Each row is a point. Each copy is the shape, with its points in the same order, turned, moved and blurred by noise. Say if it was mirrored as well.

Shape (7 x 2):
[[-0.57 -0.07]
 [ 0.02 -0.75]
 [ 0.06 -0.70]
 [ 0.07  0.15]
 [ 0.07  0.05]
 [-0.10 -0.18]
 [-0.01  0.03]]
Copy 1 (7 x 2):
[[-0.63 -0.03]
 [ 0.04 -0.77]
 [ 0.04 -0.66]
 [ 0.17  0.13]
 [ 0.11  0.05]
 [-0.09 -0.18]
 [ 0.00 -0.02]]
Copy 1 is: only turned
Copy 2 (7 x 2):
[[ 0.36  0.48]
 [ 0.73 -0.37]
 [ 0.69 -0.39]
 [-0.05  0.03]
 [ 0.03  0.03]
 [ 0.23 -0.01]
 [ 0.05  0.06]]
Copy 2 is: mirrored
Copy 3 (7 x 2):
[[-0.32 -0.32]
 [ 0.55 -0.50]
 [ 0.53 -0.45]
 [ 0.03  0.25]
 [ 0.07  0.13]
 [ 0.15 -0.12]
 [ 0.07  0.07]]
Copy 3 is: only turned

Shape (7 x 3):
[[-0.48 -0.02 -0.08]
 [ 0.42 -0.23 -0.46]
 [ 0.57  0.06 -0.21]
 [ 0.50 -0.43 -0.25]
 [-0.42 -0.39  0.21]
 [-0.07 -0.12  0.05]
 [ 0.28  0.15  0.14]]
Copy 1 (7 x 3):
[[-0.56  0.41  0.28]
 [-0.30 -0.54 -0.06]
 [ 0.04 -0.41  0.03]
 [-0.32 -0.39 -0.29]
 [-0.65  0.47 -0.14]
 [-0.36  0.18 -0.03]
 [ 0.13  0.07 -0.08]]
Copy 1 is: mirrored
Copy 2 (7 x 3):
[[-0.59  0.23 -0.01]
 [ 0.35  0.49 -0.34]
 [ 0.46  0.06 -0.18]
 [ 0.44  0.56  0.02]
 [-0.50  0.51  0.42]
 [-0.15  0.27  0.19]
 [ 0.11 -0.09  0.11]]
Copy 2 is: mirrored
Copy 3 (7 x 3):
[[-0.21  0.37  0.15]
 [-0.17 -0.60 -0.04]
 [ 0.23 -0.57 -0.06]
 [-0.15 -0.69  0.25]
 [-0.24  0.26  0.61]
 [-0.02  0.01  0.30]
 [ 0.37 -0.18  0.14]]
Copy 3 is: only turned

Shape (7 x 4):
[[-0.47 -0.33  0.45  0.21]
 [-0.15  0.26 -0.80  0.25]
 [ 0.24 -0.03  0.37 -0.40]
 [ 0.23  0.04  0.35  0.34]
 [ 0.16 -0.44  0.17 -0.31]
 [-0.32 -0.10  0.56  0.06]
 [ 0.04 -0.17  0.41 -0.11]]
Copy 1 (7 x 4):
[[ 0.32 -0.23  0.47  0.36]
 [-0.71 -0.33 -0.45  0.48]
 [ 0.46  0.31 -0.21 -0.17]
 [-0.06 -0.08  0.17 -0.31]
 [ 0.55 -0.16 -0.29  0.03]
 [ 0.29  0.06  0.37  0.18]
 [ 0.37  0.03  0.07 -0.01]]
Copy 1 is: mirrored
Copy 2 (7 x 4):
[[ 0.62  0.11  0.18 -0.31]
 [-0.08 -0.55 -0.18  0.76]
 [-0.20  0.35 -0.29 -0.51]
 [ 0.10  0.53  0.06  0.11]
 [-0.14  0.04  0.09 -0.53]
 [ 0.56  0.24 -0.20 -0.29]
 [ 0.08  0.24 -0.02 -0.35]]
Copy 2 is: mirrored
